Rows are points. The last column is the point's height on a tilted bowl or saddle (a function of degree 2), plus a little noise. Along how many of its main directions does it bend up, bend down or stay straight?

Points, 11 rows:
[[ 3.5  4.6 -0.5]
 [-6.0 -1.6  8.4]
 [-0.3  0.6  2.4]
 [ 3.9  0.7 -1.3]
 [ 3.4 -9.6 -5.0]
 [ 1.4  6.0 -0.3]
 [ 0.3  8.4 -0.8]
 [-7.0  1.6  9.0]
 [-3.7  2.9  4.7]
 [ 0.3 -5.4  0.2]
 [ 3.0  0.6 -0.3]]
Directions: 1 up, 1 down, 0 straight

Points, 16 rows:
[[ 0.0  2.8 -1.0 -0.5]
 [-1.8 -2.7  0.6 -2.2]
 [ 5.7  5.1  1.0 -0.5]
 [-1.1  6.2 -3.7 -2.9]
 [-2.4  4.2  0.7 -0.3]
 [-5.2 -6.4 -4.4 -8.9]
 [-2.0  0.0 -6.0 -4.8]
 [-7.7 -1.5 -5.2 -7.6]
 [-3.9  6.7  0.1 -1.5]
 [ 8.3 -5.0  5.3 -4.7]
 [-0.6  2.2  5.0  0.6]
 [ 8.1  1.1 -5.7 -6.0]
 [ 0.5  7.8 -0.7 -1.3]
 [ 0.1 -3.0  0.8 -1.9]
 [ 5.8 -1.0 -8.1 -7.8]
 [-4.1  5.5  0.3 -1.2]]
Directions: 0 up, 3 down, 0 straight

Points:
[[-0.2  6.4  1.8 -4.7 -4.9]
 [-2.8  1.4  2.1  1.2 -3.0]
 [-1.2  7.2 -0.7 -1.8 -3.7]
 [ 7.1  0.8  4.0  1.5 -1.0]
 [-5.0  1.2  8.1 -4.6 -3.0]
 [ 7.1 -6.4 -0.4 -1.3  2.4]
 [-6.0 -3.4  5.7  1.9  2.7]
 [ 2.2  4.5 -0.3 -9.9  2.7]
 [ 6.8 -3.4  3.7 -3.2  0.4]
 [-6.1 -0.4 -5.8  2.0  9.6]
 [-3.4  1.6  1.8  0.8 -2.7]
 [-3.4  6.0  0.4 10.6 -0.6]
 [-1.0 -1.5  4.5  1.8 -2.1]
 [-3.4 -3.4 -8.3 -5.4  9.4]
 [-4.7  3.5 -6.2 -0.7  7.4]
 [-3.2  0.8  6.0 -1.1 -4.4]
 [ 5.9 -0.9  2.8  1.1 -0.4]
 [ 4.9 -7.1  2.3 -0.7  1.9]
 [-8.1  4.0 -3.8  1.1  6.2]
 [ 5.8 -8.3  2.0 -4.5  1.2]
 [ 7.2 -7.3  7.4 -4.3  3.9]
 [ 0.5  1.0  0.6 -1.9 -2.2]
 [ 2.0 -1.5  1.9 -1.1 -1.7]
 [-2.7  5.0  2.3  2.4 -6.5]]
Directions: 3 up, 1 down, 0 straight

Points:
[[ -5.5   0.3  -2.0   3.7   0.1  -2.9  -2.5]
 [  2.3  -1.2   2.6   2.4   8.0   3.3  -2.3]
 [  4.5   0.5   6.2  -4.7   2.0  -1.0   0.3]
 [  2.7  -4.2   1.0   0.1   8.5   2.9  -3.8]
 [ -3.3 -11.9  -5.5   2.2   0.8 -11.2  -9.3]
 [ -3.7  -1.4  -3.9  -5.7  -2.8   2.1  -3.9]
 [  0.9  -1.2   5.4   3.6  -5.0   1.1   0.5]
 [  2.1  -2.2  -5.7  -7.4   0.1  -2.6  -4.6]
 [ -1.4  -4.0   6.8   4.3  -1.4  -5.4  -0.5]
 [ -6.3  -6.2   4.8   5.6  -2.6   1.8  -3.8]
 [ -1.1   2.7  -1.0   4.7  -0.2  -5.9  -1.0]
 [  0.7   0.7   2.8  -2.0   3.3   2.7  -0.4]
 [  2.2   1.1   3.0   1.3  -2.3  -1.7   1.3]
 [ -2.7  -1.4   3.8   2.1  -6.4  -8.5  -1.2]
 [ -4.2   0.1 -16.3   7.5  -1.9  -0.5 -12.4]
 [ -3.2   2.1   3.2  -0.8   5.0  -0.1  -0.5]
 [ -2.1  -1.6  -0.7   8.4   0.4   4.5  -3.5]
 [ -3.4   4.1  11.8  -2.3   1.2   0.1   0.8]
 [  9.0  -3.1  -5.1   0.3  -2.6   7.5  -5.0]
 [  3.1  -2.0  -5.4  -0.4  -6.5   7.7  -4.6]
 [ -4.0  -4.0   3.7   2.9   4.2   6.7  -4.2]
 [  4.3   5.4   0.8  -2.2   4.3  -0.5  -0.1]
 [ -5.2  -5.8  -1.6   0.9   5.7   0.5  -5.1]
 [  7.0  -4.8  -2.1   4.2  -5.5   6.0  -3.8]
 [ -2.5  -1.0   0.2   3.1  -4.4  -2.6  -0.9]
 [ -0.9   2.1   2.2   8.0   2.8   0.5  -0.8]
 [  4.5  -6.0  -4.5  -3.2   0.1   0.8  -4.0]
 [  5.9   0.5  -1.8  -0.1  -3.2   3.7  -0.9]
 [ -3.5  -5.0  -0.6   3.7   0.9   2.9  -3.5]
 [  7.1  -0.9 -10.1   1.2  -0.7   5.4  -5.9]
 [ -1.3  -1.6  -1.7   2.8  -0.3   0.0  -1.4]
 [  6.3   3.3   0.1  -8.1  -5.1  -1.1  -2.0]
 [  1.1  -4.6  -6.7   7.6  -2.2  -7.5  -5.7]
 [  5.6   4.1   1.9  -1.0   1.2   2.2   0.6]
 [ -1.0  -6.8   0.0   3.4  -4.5   4.8  -3.9]
 [  1.8   0.1  -0.8   1.7   1.2   7.0  -1.9]
 [  3.0  -3.2   0.4  -2.5  -0.5  -0.3  -0.8]
 [ -5.5  -3.2  -2.7  -3.3  10.9  10.0 -10.6]
 [ -6.8  -2.9  -9.3  -2.1   3.9  -2.6  -7.9]]
Directions: 0 up, 6 down, 0 straight

Points (73 x 9):
[[  4.1   4.1   5.6  -0.4  -0.9   4.9  -2.3  -5.1  -3.0]
 [  3.3   2.3   0.0  -1.6   4.4   2.1   3.1  -2.3  -2.4]
 [  4.7  -4.6   2.8  -4.9  -4.1   4.5  -4.8  -1.4  -3.1]
 [  7.0  -2.9  -1.1  11.0  -0.5  -1.3   2.8  -2.3  -7.6]
 [ -0.5   3.7  -1.2  -0.2   6.6   4.5  -9.7  -2.7   0.6]
 [  1.1  -4.7  -1.3  -0.9   0.8   1.4   2.4   0.7  -0.3]
 [ -1.9  -2.0  -2.7   3.5  -3.6  -4.1  -0.9   5.4   0.8]
 [  0.5   2.1   3.3   4.6  -2.3  -2.2  -6.0   3.6   1.8]
 [  0.8   2.4  -9.2  -0.5   6.7   8.6   7.4  -1.4  -2.5]
 [  1.2   1.4   1.8   6.3   2.6  -3.5   7.5   4.6  -5.4]
 [  4.3   4.7  -4.1   0.8   0.6  -3.4  -2.8   1.5  -1.3]
 [  0.3  -1.9  -0.9   0.7  -5.1   2.4   6.6   1.0   0.5]
 [ -4.2   1.4   2.1   4.7  -1.6   1.6  -3.3  -6.0  -4.3]
 [ -1.2   6.5  -1.3   1.2  -5.5  -4.6  -1.1  -5.0  -5.3]
 [  5.4   4.0   5.9   0.2   1.9   6.7  -5.5  -4.6  -1.8]
 [  2.1   2.7   0.1  -4.3   1.1   0.7   3.6  -1.4  -2.8]
 [ -9.3   2.6  -3.3  -4.8   5.9   0.8  -7.1   0.5  -4.5]
 [ -1.5  -2.7  -2.2   0.1   0.8   1.6 -15.9  -3.7  -5.3]
 [  3.1  -4.2   4.2  -7.4   1.9   9.6   8.0   0.1   1.5]
 [ -4.9  -4.6   0.4  -3.8  -4.6   2.4  -4.2   3.6   2.3]
 [ 12.5   8.3   1.2   0.1  -2.5  -0.6   7.9  -2.6 -12.1]
 [ -1.1  -3.9  -3.0  -3.5  -1.1  -1.4  -0.4   0.9   0.3]
 [ -8.1   9.8   2.1  -2.7  -3.1   3.7  -1.2  -0.5   0.3]
 [ -4.6  -2.6   9.3  -5.0   4.1  -3.2  -4.6   3.7   1.1]
 [  2.6   0.7   3.4  -2.5  -1.7   8.5   3.1   4.2   0.1]
 [ -2.6  -4.8   1.3  -7.9  -5.5   3.6  -1.8  -8.1  -4.2]
 [ -1.2   7.0  -0.1   3.0   0.0   5.6  -3.5  -3.3   1.1]
 [ -4.2  -1.5  -0.8  -3.4  -1.2   0.0   5.1   1.8   1.1]
 [  2.1  -2.4  -0.8   0.0  -2.9  -4.3   1.8   3.5  -0.2]
 [ -4.8   4.7  -1.7   2.7  -4.7  -0.9  -2.7  -3.3  -1.7]
 [ -3.0   4.4  -5.0  -0.6   1.0  -2.6   4.7   2.3  -4.2]
 [ -2.4  -1.3  -4.8  -3.8  -8.2   5.3   0.2  -2.1   1.7]
 [ -8.1   8.5  -6.2  -2.5   7.9  -1.5  -5.2  -5.0  -7.6]
 [  1.1  -4.1  -2.2   1.8  -4.8   5.8   2.4   3.2   0.5]
 [  3.9  -5.7  -4.4  -7.0   3.4   0.7   4.0   3.6   1.3]
 [ -2.4   2.2  -0.3  -9.0  -4.3  -1.0   0.9  -3.6  -3.3]
 [ -6.5   1.1  -4.3   2.5   2.7  -3.6   1.3  -3.4  -6.0]
 [  1.4  -8.6  -6.5   2.6  -4.4  -5.8   1.4   6.7  -0.5]
 [ -0.3   2.1  -3.6  -0.2  -7.3   0.7  -1.2   9.9   0.8]
 [  1.6  -8.0   3.3   3.0  -1.6   1.8  -1.7  -0.6  -3.5]
 [ -5.0   5.8  -0.2   8.4   0.3  -4.0  -4.6  -6.2  -4.4]
 [  2.9   1.2  -1.4   3.3  -4.7   1.8   1.3  -2.3  -2.1]
 [  2.6  -2.4   5.3  -5.2   3.8   4.7   1.5   3.2  -1.5]
 [ -1.8  -3.2   7.2   2.5   3.6   2.9  -8.2  -0.6  -4.4]
 [  2.7   1.8  -6.7   4.8   5.6  -4.3   5.0  -2.2  -5.8]
 [ -3.3   2.3  -2.2   0.6  -0.6   0.1  -0.9   1.6  -0.5]
 [ -4.4   0.3  -7.0 -12.0  -0.8   7.8  -1.8  -0.6  -1.5]
 [  0.8   7.5  -0.9   0.6   3.1  -4.3   1.3  -1.5  -4.1]
 [  0.5   4.8  -4.3   3.6  -1.4   3.5  -1.0  -1.1  -0.1]
 [ -3.1  -4.9  -8.5  -8.1  -2.9  -0.9   7.6   3.2   2.3]
 [  2.0  -5.6   3.9   8.3  -1.5   0.1   1.0   7.1  -3.4]
 [  4.7  -7.5   1.1   2.9  -1.5   2.9   2.4  -2.7  -3.9]
 [  3.5   0.1   0.1  -3.4  -1.9  -7.2   4.3   2.4  -2.9]
 [ -3.6  -1.4   2.7   0.1  -4.0   7.1   2.1   0.4   1.9]
 [  0.9  -4.0   9.7  -2.4   2.7   4.5   1.1  -8.8  -9.2]
 [  5.8   0.9  -7.0  -3.7   2.7  -4.6   5.8   7.7  -5.3]
 [ -7.4   7.3  -1.9   0.8   1.2  -2.0  -5.1  -4.9  -4.5]
 [ -4.7  -6.5   9.5   5.9   2.3   0.8   7.1  -9.4 -12.3]
 [  5.7   1.8  -3.7  -1.4  -3.8  -0.8   0.1   5.5  -2.5]
 [ -6.7 -11.3   1.6  -4.4  -3.7  -5.2   1.9   6.5  11.9]
 [ -8.9  -4.9   4.9   2.3  -3.7  -2.0   1.7   0.4   1.7]
 [ -4.4   6.2  -5.6  -9.5  -4.6  -0.2   2.1   4.6  -3.0]
 [  6.0  -2.8   3.0   2.8   5.0   1.4   2.4   5.5  -3.0]
 [ -7.7  -2.7   4.3  -1.9   1.7   3.3   3.9  -1.1  -1.7]
 [ 10.5  -4.4   7.9   6.8   1.8   2.1   1.0   1.4  -8.4]
 [ -3.7  -6.6   4.6  -0.9  -2.4   1.1   3.5  -0.3   1.6]
 [  7.0   0.5   9.8   2.3   2.1  -6.7  -4.5   0.4  -3.3]
 [  0.4   1.1   7.4  11.5   0.2   2.2  -9.3   4.4  -0.1]
 [  5.0   7.3  -0.6   2.4   5.3  -0.5   7.6  -1.2  -6.5]
 [  0.5  -3.9   3.0   8.5   5.8  -1.6   0.2  -7.6  -9.0]
 [ -1.9  -5.7   3.3   3.2  -4.2   4.5  -3.3   1.6  -1.5]
 [  1.7   4.0   1.0   6.9   2.7   0.2   3.0  -2.6  -3.9]
 [ -2.2   0.5  -5.0  -2.2  -0.3  -2.6  -1.8  -1.9  -2.7]]
Directions: 3 up, 5 down, 0 straight

Points (74 x 9):
[[  4.8  -4.9   5.8  -7.9  -1.0  -7.3   2.0   6.2   6.6]
 [  3.3   0.5   0.7   2.6  -2.5  -0.4   1.2  -6.3   2.3]
 [  3.2  -3.1  -0.6   6.7   1.6  -3.7   2.4  -0.9   4.5]
 [  3.0  -4.9   3.0   5.6   0.0   1.4   0.4  -1.7   3.1]
 [ -2.3  -1.1   5.7   8.4   0.7   3.2  -3.1  -5.7   4.4]
 [  2.4  -2.8  -9.0   3.0  -0.6   5.9   4.4   1.4   3.2]
 [  1.6  -2.9 -12.4   0.8  -7.2  -4.3   5.3  -1.3   9.0]
 [  2.6  -2.6  -1.0 -14.6   7.8  -4.4   2.9  -3.8  11.9]
 [ -1.7   1.7   2.4  -5.8   3.5   3.1   3.6   1.9   1.7]
 [ -0.3   4.1  -0.1   5.1   7.1  -3.1  -1.7   2.6   1.0]
 [ -3.2   1.7  -0.5  -4.2  -7.9   9.7  -9.4   2.0   2.2]
 [  1.0  -5.4  -1.9   1.9   0.5  -0.7  -5.4   7.7   4.0]
 [ -3.0   2.6  -5.7   0.3  -5.0   3.5   6.6  -0.3   2.1]
 [  5.2  -2.1   3.1  -3.8  -1.8  -2.2  -0.3   4.3   2.8]
 [  2.3   4.9   2.5  -0.6   0.1   4.0   2.4   0.0  -0.6]
 [ -5.3   1.6   8.6   2.8   3.1  -9.2  -0.3  -0.7   2.6]
 [  1.3  -8.5  -2.4  -5.3  -1.6   2.6   5.7  -5.5   6.5]
 [ -4.7  -1.6   0.4  -1.7   2.3   0.0  -3.2   2.0   2.0]
 [  2.4  -3.3   7.5  -6.5   2.5   2.6  -0.6  -5.0   4.6]
 [  2.1  -0.6  -0.7   4.2  -2.5  -3.4  -5.5   9.9   3.3]
 [ -4.7   0.5   9.2   6.0  -5.3   2.6  -4.9  -5.1   3.5]
 [  0.2   3.7  -4.5   7.7  -6.2  -0.4  -2.3   0.8   1.8]
 [ -0.8   4.7  -1.2   0.4  -3.3   2.0   7.5  -6.9   2.7]
 [ -8.0   3.8  -2.0   0.6  -0.1  -3.4  -1.6   6.6   1.9]
 [ -0.5  -0.2   2.5   7.2   5.7  -4.5  -4.3   4.3   3.4]
 [  0.3  -9.0  -0.5   4.4   1.0   4.6   3.1  -0.3   4.9]
 [  0.8  -3.5   4.3  -3.2  -7.8  -2.0  -2.4   8.2   4.6]
 [ -7.4  -2.5  -5.0   3.3  -2.3   8.4   2.8   2.4   4.1]
 [-10.2  -5.1  10.4  -5.9  -4.3   6.1   1.4  -7.2   6.6]
 [  3.9   2.0   2.9  -5.1   3.0   6.2   0.4  -0.9   1.2]
 [  5.0   2.9  -4.5   1.9  -0.9   4.3  -0.7  -6.9   1.3]
 [  0.4   5.1   4.0  -1.5   0.3  -4.9  -1.3   0.3   0.5]
 [  7.7  -0.1  -7.0   8.1   0.0  -2.3   2.9  12.6   5.9]
 [ -2.7  -5.5   1.8   3.3  -1.0  -4.0   5.7   3.6   3.5]
 [  5.1  -0.8  -1.5  -1.7   2.2  -6.6  -2.7 -10.5   8.6]
 [  3.1  -3.7   0.3   2.5  -8.8 -10.3  -5.3  -6.1   9.4]
 [ 10.8   1.6   5.7   2.3   0.5  -2.8  -6.5  -4.6   7.3]
 [  5.6  -3.0  10.6  -1.1  -3.7   0.0  -2.9  -1.7   4.4]
 [  1.3   2.5  -8.1   3.8  -4.5   2.6  10.2  -5.5   5.3]
 [ -2.9   2.6   7.0  -1.4  -1.7   2.6  -7.5  -4.6   2.2]
 [  5.8   3.0  -1.4  -5.8   9.1  -3.6  -0.7   1.3   3.0]
 [ -1.2   3.4   2.5   7.5   4.6 -12.1  -2.3  -1.6   5.8]
 [  2.0  -2.9   1.0  -9.1  -5.9  -5.3  -1.4  -4.4   6.9]
 [ -5.1  -1.1   3.0   9.2   4.2  -0.7  -4.0   4.3   4.4]
 [  5.8  -9.3  -1.2  -2.4   7.6   7.7   5.5   0.0   9.0]
 [  3.8  -1.6  -1.4   3.4   9.3   1.4   3.3  -1.9   5.0]
 [ -2.0   0.1  -4.4   3.1  -0.4   3.6  -3.3   1.0   0.6]
 [ -4.6  -2.8  -0.1   0.0   5.3   0.4   4.2   6.0   3.5]
 [ -2.7  -5.4  -1.3  -6.0  -1.1  -4.1   2.7  -5.7   5.6]
 [ -3.2   3.3   3.1   0.8  -0.2   2.4   4.9  -3.2   1.3]
 [ -1.3   0.6  -1.8   5.2   0.2  -0.1   2.8   0.8   1.3]
 [  2.6   4.3  -2.5  -2.6  -3.1   4.0  -0.8  -1.8  -0.2]
 [ -1.0   5.3  -1.6   5.1   3.7  -8.3   1.2   5.1   1.3]
 [ -5.9   3.5  -1.1   0.6  -1.7  -0.8   1.5  -7.8   2.7]
 [ -0.6   0.2   5.0  -5.8  -0.7   2.3  -2.5  -1.8   1.7]
 [ 13.3   7.4  -3.5  -1.4   0.4   4.7  -5.5  -4.9   2.7]
 [  7.0  -4.0  -1.9  -3.0  -1.8   2.1  -2.7   1.3   3.1]
 [  4.1   0.3  -5.4  -0.4  -2.1  -3.5   1.4  -0.5   3.0]
 [  7.5  -8.3   5.6  -3.8   5.5   5.9  -6.8   2.5   7.1]
 [  5.5   4.6  -0.2  -5.7   4.8   8.8   2.4  -4.0   2.2]
 [  1.0  -0.1  -2.9  -5.5  -3.8   0.7   0.3  -5.7   3.0]
 [ -1.7  -3.9   2.5   1.6   2.6   4.7  -7.2   8.1   3.0]
 [  0.5  -3.4   0.0   2.1  -1.1  -2.6   5.0  -1.3   2.7]
 [ -9.6  -4.5   1.5  -0.3   0.4   2.3   1.3  -4.0   4.7]
 [ -5.7   0.7  -4.3   7.1  -1.0  -5.1  -3.2   4.1   3.9]
 [  3.8  -1.4   1.3   0.4   3.4  -1.9   0.3  -4.8   3.3]
 [ -3.5  -3.4   3.9   1.1   0.9   0.3  -4.8   1.1   2.0]
 [ -3.0  -5.0   2.8   1.6  -3.5  -0.8   6.1   1.0   2.5]
 [ -2.7   0.0   1.1   0.9  -3.2   5.6  -6.1   1.6   0.0]
 [  6.9  -4.9   4.8   4.5   0.6   0.5   0.7  -2.8   4.8]
 [ -2.2   2.2  -2.5   3.7  -0.9   3.5  -5.2  -6.5   1.5]
 [  7.4  -0.3   2.3   2.2   1.4  -4.3  -2.7  -0.7   3.8]
 [  0.5   2.3  -2.1   7.3  -2.6   0.5   2.9  -1.5   1.7]
 [ -3.4   3.8   0.6  -1.4   2.4  -3.7   3.9   5.7   0.2]]
Directions: 6 up, 0 down, 2 straight

Points (74 x 9):
[[  4.5  -1.0  -3.1  -3.6   3.5  -7.5   0.6  -0.3   1.5]
 [ -4.2   6.0   3.6   2.0  -8.0   3.1   3.8  -4.4  -6.7]
 [  2.9   2.2   9.8   1.5   2.7  -1.6  -4.2  -8.0  -0.9]
 [  9.6  -5.7  -3.6   3.1   3.9  -4.8  -3.0   0.7  -1.8]
 [  3.3  -3.0  11.3  -3.7   5.5   0.7  -0.7   2.3   1.4]
 [  4.6  -7.2   1.2   3.0   0.3   4.9  -1.5   3.1  -0.5]
 [  3.6  -2.2  -1.8   3.7   5.2   4.8  -3.2  -7.7  -6.1]
 [  0.2  -4.8   7.8  -9.2   4.4   4.3  -2.6  -7.4  -2.2]
 [  3.2   3.9   1.9   0.5  -3.8  -5.9  -3.5  -3.2   2.0]
 [  5.0  -1.4  -7.8  -0.1  -0.7   2.4   4.9  -5.1  -8.9]
 [  1.0   0.8   7.9  -1.0  -1.6   9.6  -2.2  -4.2  -4.1]
 [  3.4  -5.5  -6.7   1.5   2.6   4.6   4.7  -7.6  -9.5]
 [  2.2   0.8   2.1   3.4  -2.9   4.2  -6.7   0.5  -0.6]
 [ -0.8   0.4  -3.7   1.5  -0.3   1.7   3.0   1.7  -3.6]
 [  4.7   3.5   7.8   0.9   3.7   1.3   3.0  -2.7  -2.9]
 [ -2.3  -2.2   3.4   0.3   7.6  -7.3   8.1  -2.2   1.4]
 [ -5.1  -7.0  -5.5  -1.9   5.1   3.1   0.3  -5.7  -3.0]
 [  3.9  10.7  -5.0   4.0  -1.6  -0.5   2.1   3.6  -9.9]
 [  0.2   4.6   1.6   0.9  -4.9  -0.7   1.4  -2.4  -1.9]
 [ -1.4  -0.9  -1.5   4.4   3.3   0.2   5.7   3.7  -3.2]
 [ -3.8   1.5  -6.9  -3.1   0.4  -0.2  -0.3   4.5  -3.6]
 [ -7.6   0.0  -0.9   0.8  -0.2   2.6   5.0   5.1  -3.8]
 [ -6.3  -3.3  -5.2 -11.7   1.9   3.7   4.7   7.0  -5.8]
 [  3.0  -1.1   2.1  -2.8  -1.8  -0.9   2.2  -1.6   0.4]
 [ -9.4  -4.5  -1.9  -0.9  -3.0   7.4   2.2   2.2  -2.5]
 [  4.4   4.1   1.4   7.4  -4.6  -4.3  -7.2   9.1  -4.0]
 [ -7.2   0.3   1.5  -4.1   0.2   3.9   5.4   3.6  -3.5]
 [  0.1  -1.2   1.0   0.6  -7.6  -7.2  -4.8   4.2   1.7]
 [ -7.1  -3.0   1.9   3.9   0.4  -1.0   0.6  -8.2  -3.0]
 [ -9.0   0.7   2.8   5.1   2.5  11.5  -6.7  12.7 -10.3]
 [  2.9  -2.8   7.7   4.6   2.4   3.1  -0.1   2.4  -0.2]
 [  3.3   5.2   2.0   2.2  -0.1   5.1   0.1  -3.0  -4.0]
 [  0.8  -9.2   5.8  -4.6  -1.3  -4.6   3.1   0.0   3.8]
 [  7.9   0.1   0.5   1.2   9.9  -2.1   0.7   3.2  -3.3]
 [  0.5   5.0   3.8  -5.2   7.1  -7.0  -9.3   3.2   4.1]
 [  4.3   1.7   0.9  -2.6   0.2   5.4  -4.5  -7.2  -2.5]
 [ -0.3   4.2   1.5  -3.0  -4.9   0.2   2.3   4.0  -2.8]
 [ -4.1  -3.3  -3.1   4.0  -7.7   3.2  -1.0  -2.6  -4.8]
 [ -1.4   1.7   3.2   3.3  -1.5   1.7  -6.8   6.9  -0.9]
 [  4.5  -3.8   9.1   7.5   6.5  -5.3  -5.2   2.2   3.5]
 [  0.6  -0.3   2.3   2.2  -5.3   8.2   5.3  -6.6  -7.8]
 [ -0.7  -1.0  -4.1  -2.6  -1.2  -2.8  -6.1  -5.1   0.7]
 [ -1.9   2.3  -5.5  -4.2   5.6  -1.7  -0.8   2.5  -2.9]
 [ -7.5   5.5   3.1  -4.6   3.4  -8.9   7.0  -2.1   0.9]
 [ -6.4   2.7   3.0  -1.7   2.8   1.0  -2.8   1.2  -0.2]
 [ -0.8  -4.8  -4.9   2.4   1.3   4.6   1.5  -5.9  -5.3]
 [  4.3   2.8   7.6  -2.1   4.3   2.2  -2.9  -1.3  -0.3]
 [ -4.2   9.9   1.6  -0.5  -1.9  -2.0  -1.5   4.8  -4.7]
 [ -8.1   2.1  -7.8   0.0  -2.1   6.9   1.3   0.3  -6.6]
 [ -5.7   4.6   2.6   5.7   2.1  -7.9  -4.8  -8.1  -4.0]
 [ -4.9   1.6  -9.3   1.9  -1.5  -0.1  -0.2  -9.2  -6.9]
 [  0.4  -4.0   2.5  -0.6  -3.8  -0.8  -3.4  -0.3   2.6]
 [ -1.7  -0.6  -3.6  -2.8   4.7  -3.3  -3.6   2.7   1.0]
 [ -3.2  -5.0   3.7  -3.4  -1.0   3.3  -4.9   6.4   3.7]
 [  1.5   2.7   4.0   0.5   4.7   6.2  -0.5  -6.1  -5.0]
 [  5.8  -3.2  -2.6  -0.2   4.5   0.4   6.9  -2.0  -5.2]
 [  0.7  -8.7   5.6   5.0  -3.5  -1.7  -3.4 -12.1  -7.0]
 [ 12.8   5.9  -9.6   6.0  -0.4  -7.9   0.1   2.0 -12.0]
 [  1.2   1.8  -2.6  -1.8   0.4  -3.0   2.9  -2.0  -0.8]
 [ -1.2  -1.3  -3.2   2.3  -4.3   3.6  -2.8  -4.1  -3.3]
 [ -3.1  -5.3  -1.9   1.7  -1.9  -0.2   3.2  -1.3  -0.7]
 [  2.1   3.9   0.3   4.0  -0.2   5.1 -10.1  -1.6  -2.7]
 [ -6.3   3.6  -0.3  -2.5  11.0   2.9   5.5  -4.8  -8.3]
 [  0.1  -4.2   3.2  -7.1  -4.8  -4.9  -0.1  -2.2   3.6]
 [  5.3   0.9  -0.1  -1.0   4.6  -1.2   2.8  -3.2  -2.0]
 [ -3.7  -1.3  -1.9   0.9   3.2   3.2   1.3  -4.4  -2.6]
 [  0.6   0.7  -5.0   1.2  -3.6  -0.8  -2.2   2.7  -3.0]
 [  1.3  -0.8  -5.8  -5.6   5.3  -0.5  -7.8   1.9  -1.2]
 [  1.4  -3.2  -3.3  -4.2   6.8  -7.0   3.2  -0.4   1.2]
 [ -3.7  -6.5   0.4  -8.9  -1.7   0.1   1.7   0.0   2.0]
 [ -4.1  -4.9   5.4   5.3  -1.0  -2.8   4.4  -2.6  -0.7]
 [ -2.8  -2.0   0.2   8.9   2.0   1.1  -5.9  -3.8  -4.4]
 [  1.0   0.0  -2.9  -2.3  -2.3  -0.9  -2.9  -4.4  -0.2]
 [ -1.6  -0.9  -4.1  -4.0   3.7  -5.2  -1.0   2.9   1.5]]
Directions: 0 up, 4 down, 4 straight
